Each row of a before or after table is a point. The points were changed in one or more steps. Then noise was added and the rows were shuffled. The steps act on columns, c1 being the first. Write out the steps. A step turns or swaps two columns, mirrors them in a line or flattens them onto one, adds a multiple of one to another, or multiplies or shifts one. Angles are multiples of 10 degrees, from the lower column toward the higher: turns from -170 to 170, lines from 10 to 170 but not 90. Use the fewest steps. Two steps may share a column if one is a turn and the other turns, adds or multiplies; they go together, in the order done. Otherwise the lowest column goes first.

Before, 9 rows:
[[ 2.5  0.0]
 [ 1.8  0.1]
 [-2.0  2.2]
 [-3.4  0.9]
 [-3.3 -1.8]
 [-1.1 -4.0]
 [ 1.5  0.2]
 [-1.4  0.7]
 [ 4.5 -0.1]]
After:
[[ -1.2 -12.0]
 [ -3.3   2.7]
 [  1.9   0.3]
 [ -2.1   6.6]
 [ -1.3   2.2]
 [  4.4  -0.3]
 [ -3.3  -5.4]
 [  2.4   0.0]
 [  1.6   0.5]]
Steps: multiply c2 by 3

Before, 10 rows:
[[-0.2  2.6  0.1]
 [-1.2  2.4 -4.4]
 [-0.2 -1.4  1.6]
 [ 0.4 -5.8  1.0]
 [ 4.5 -7.5  5.0]
 [-4.0  4.1 -2.0]
 [ 1.7 -3.5 -2.3]
 [ 7.7  3.7 -2.1]
 [-2.8 -3.4 -4.8]
 [-2.3  2.8 -1.8]]
After, 10 rows:
[[ 1.0 -1.0  1.7]
 [-1.2  1.5 -2.6]
 [ 1.5 -2.0  3.2]
 [ 5.4 -4.0  6.9]
 [ 2.8  0.0 -0.3]
 [ 8.5  1.9 -3.2]
 [-2.9  1.6 -3.3]
 [ 0.7  0.6 -1.1]
 [-1.7  1.2 -2.2]
 [-0.3  2.2 -4.3]]
Steps: shift c1 by 1.0; flatten c2 and c3 onto the line at 120 degrees

Before, 14 rows:
[[ 6.0 -5.6  0.4  0.3]
 [ 2.5 -0.2  1.4  0.1]
 [ 1.8  0.5  0.0 -0.7]
 [ 5.2 -0.1 -1.4  5.1]
 [ 4.6  1.1  1.8  4.6]
 [ 5.5 -4.5  2.6 -1.1]
 [ 2.5 -1.5  0.8 -1.3]
 [-1.4  0.9  9.8 -1.0]
 [-2.0 -0.8  1.9  3.2]
 [ 3.1 -3.1  5.8  2.8]
 [-4.8 -0.4 -1.7  0.4]
 [ 1.6 -2.4  1.2 -1.2]
 [-8.5  0.4  2.0  2.7]
 [ 1.5 -3.1 -0.4 -0.7]]
After, 14 rows:
[[ 5.3 -5.8 -2.6 -1.1]
 [-2.0 -1.1 -3.2  3.1]
 [ 3.1 -3.9  0.8  2.7]
 [-4.9 -0.5 -6.7  0.3]
 [ 1.3 -3.1 -3.8 -1.2]
 [-1.5  1.2  4.7 -0.9]
 [ 4.7  1.4 -3.2  4.5]
 [ 5.4 -0.1 -6.4  5.0]
 [ 1.8  0.5 -4.9 -0.7]
 [ 6.1 -7.2 -4.7  0.4]
 [-8.5  0.5 -3.0  2.8]
 [ 2.3 -1.9 -4.1 -1.3]
 [ 1.5 -3.9 -5.4 -0.8]
 [ 2.4 -0.2 -3.6  0.1]]
Steps: multiply c2 by 1.3; shift c3 by -5.0

Before, 12 rows:
[[ 2.4 -2.6  3.7 -1.7]
 [-3.0  0.7 -5.8  6.1]
 [-6.3  2.8 -0.1  1.4]
 [ 1.7  0.6  5.0  4.5]
 [ 4.5 -3.4  1.5 -1.9]
 [ 1.7 -2.0  0.6 -0.6]
 [ 2.0 -0.4  2.1  2.9]
 [ 5.9 -2.6  1.5  2.4]
 [ 1.2  0.6  3.8  2.1]
 [ 2.0 -1.3  0.5  3.5]
 [-5.7  1.9 -8.0  1.7]
 [ 3.2  4.9 -0.5  3.2]]
After, 12 rows:
[[ 3.2  4.8  3.2 -0.8]
 [-6.2  2.7  1.7 -0.2]
 [ 2.4 -2.6 -1.7  3.7]
 [ 5.8 -2.5  2.5  1.4]
 [ 1.9  0.8  4.6  5.1]
 [ 1.7 -2.0 -0.6  0.5]
 [-3.0  0.6  6.4 -5.9]
 [ 2.0 -1.2  3.4  0.5]
 [ 4.5 -3.4 -1.9  1.5]
 [-5.7  2.0  1.8 -8.0]
 [ 2.2 -0.5  2.9  2.0]
 [ 1.1  0.6  2.1  3.6]]
Steps: swap c3 and c4

Before (11 x 6):
[[-3.9 -0.5 -1.8  2.8 -4.5  3.6]
 [-3.2 -5.5 -7.1  1.9  4.7  0.6]
 [-1.5 -2.4 -5.6 -3.9  4.6  3.9]
 [ 3.7 -2.1 -6.0 -0.3 -3.1 -3.3]
 [-0.9 -1.6  3.4  0.3 -1.4  3.7]
 [ 2.0 -0.2  1.5  3.7  3.3  1.3]
 [-2.7  3.3 -5.7  2.1  3.9 -1.5]
 [-1.7  0.4  4.2  0.2 -2.7  2.8]
 [-2.6 -1.2  2.7  0.9  3.6  1.5]
 [ 0.5  2.6 -6.1 -1.2 -1.1 -5.8]
 [-0.6 -4.6 -1.9 -3.6  5.6  1.4]]
After:
[[ 5.4 -2.2  2.0  3.0 -3.9  0.4]
 [ 3.9 -0.6 -1.7 -3.6  5.1 -1.3]
 [ 2.5 -3.5 -3.2  2.1  6.3  2.2]
 [ 2.6  0.0  6.4  0.9  3.9  1.2]
 [ 1.3 -2.5  2.0 -3.6  6.8 -0.3]
 [-4.7  1.9 -1.9 -1.0 -1.9  3.3]
 [ 0.5  4.4 -1.4  2.0  2.8  3.0]
 [-0.2  1.2  5.5  3.7  3.0 -2.1]
 [ 3.4 -2.0  7.1  0.4 -0.3 -1.8]
 [ 3.0 -0.3  8.1  0.2 -2.5  0.0]
 [-4.8 -3.4 -1.9 -0.4 -2.4 -1.0]]
Steps: turn c1 and c6 by -130 degrees; turn c2 and c5 by -20 degrees; shift c3 by 4.0

Before, 14 rows:
[[ 3.5 -1.1  3.1  0.0  1.0  5.1 -1.1 -3.7]
 [-3.5 -3.1 -0.7 -0.7 -8.5 -1.3 -0.4 -6.9]
 [-8.1 -0.7 -0.7  3.8 -4.3 -2.3  1.1 -3.9]
 [ 1.9  1.8  4.6 -1.3 -1.5  2.5 -3.2 -1.5]
 [ 2.1 -4.7  3.2 -1.4  1.2  0.6  1.2 -1.8]
 [ 4.0 -1.2  3.4 -0.4  4.4  3.2 -4.0 -2.5]
 [ 0.2 -3.6 -1.3  5.7 -6.0 -2.3 -0.8 -5.1]
 [ 6.0  2.2  0.5 -1.8  1.9  1.3  1.2 -3.1]
 [ 5.0 -0.3  3.7 -0.5 -0.4  2.2  2.1  0.3]
 [ 2.2 -1.4 -1.1 -2.6  1.8  5.1 -0.8 -1.8]
 [-4.5 -3.3  0.3  2.6 -7.5 -0.2 -0.7 -1.9]
 [-3.7 -2.0 -0.5  1.0 -5.1 -5.3 -2.0 -4.5]
 [ 3.4 -1.8  0.7 -2.6  0.7  1.1 -3.0  1.2]
 [-5.0 -1.8 -3.9  4.4 -8.2 -2.2 -1.5 -2.4]]
After (14 x 8):
[[ 1.1 -3.8 -1.6 -0.7 -8.6  5.3  2.7 -4.9]
 [-0.6  0.9 -1.9  0.0  0.6 -3.7 -3.3  2.8]
 [-2.1  4.7  1.9 -1.9 -1.6 -2.3 -2.3  0.8]
 [-0.2  3.1 -4.9 -2.2  1.5 -2.1  0.7  0.6]
 [ 2.4 -1.1 -3.6 -2.7 -6.1  0.4  2.3 -7.0]
 [-1.3  3.9  0.0  0.3 -0.4 -5.2  2.5  0.7]
 [-4.8 -1.0 -1.3 -2.5  1.7 -3.1 -1.8  1.8]
 [-0.3  0.3 -3.3 -1.1 -7.4  4.4  3.2 -3.2]
 [-2.5  3.3 -1.4 -2.6  4.4 -4.4 -6.1 -0.5]
 [ 0.6 -0.7 -3.0 -6.9 -8.3  3.7  3.9 -1.6]
 [-4.4  3.1 -1.0 -3.5  1.1 -4.3 -1.6 -1.1]
 [ 4.5 -0.4 -2.0 -4.0 -4.8  4.7  0.5 -2.6]
 [-0.1  0.2  2.3 -3.5  1.7 -6.1  0.1  0.5]
 [ 0.9 -0.6 -0.6 -2.3 -4.3  8.3  3.3 -5.0]]
Steps: mirror c1 and c6 in the line at 140 degrees; swap c2 and c3; turn c4 and c8 by -70 degrees; add -0.5 times c5 to c7
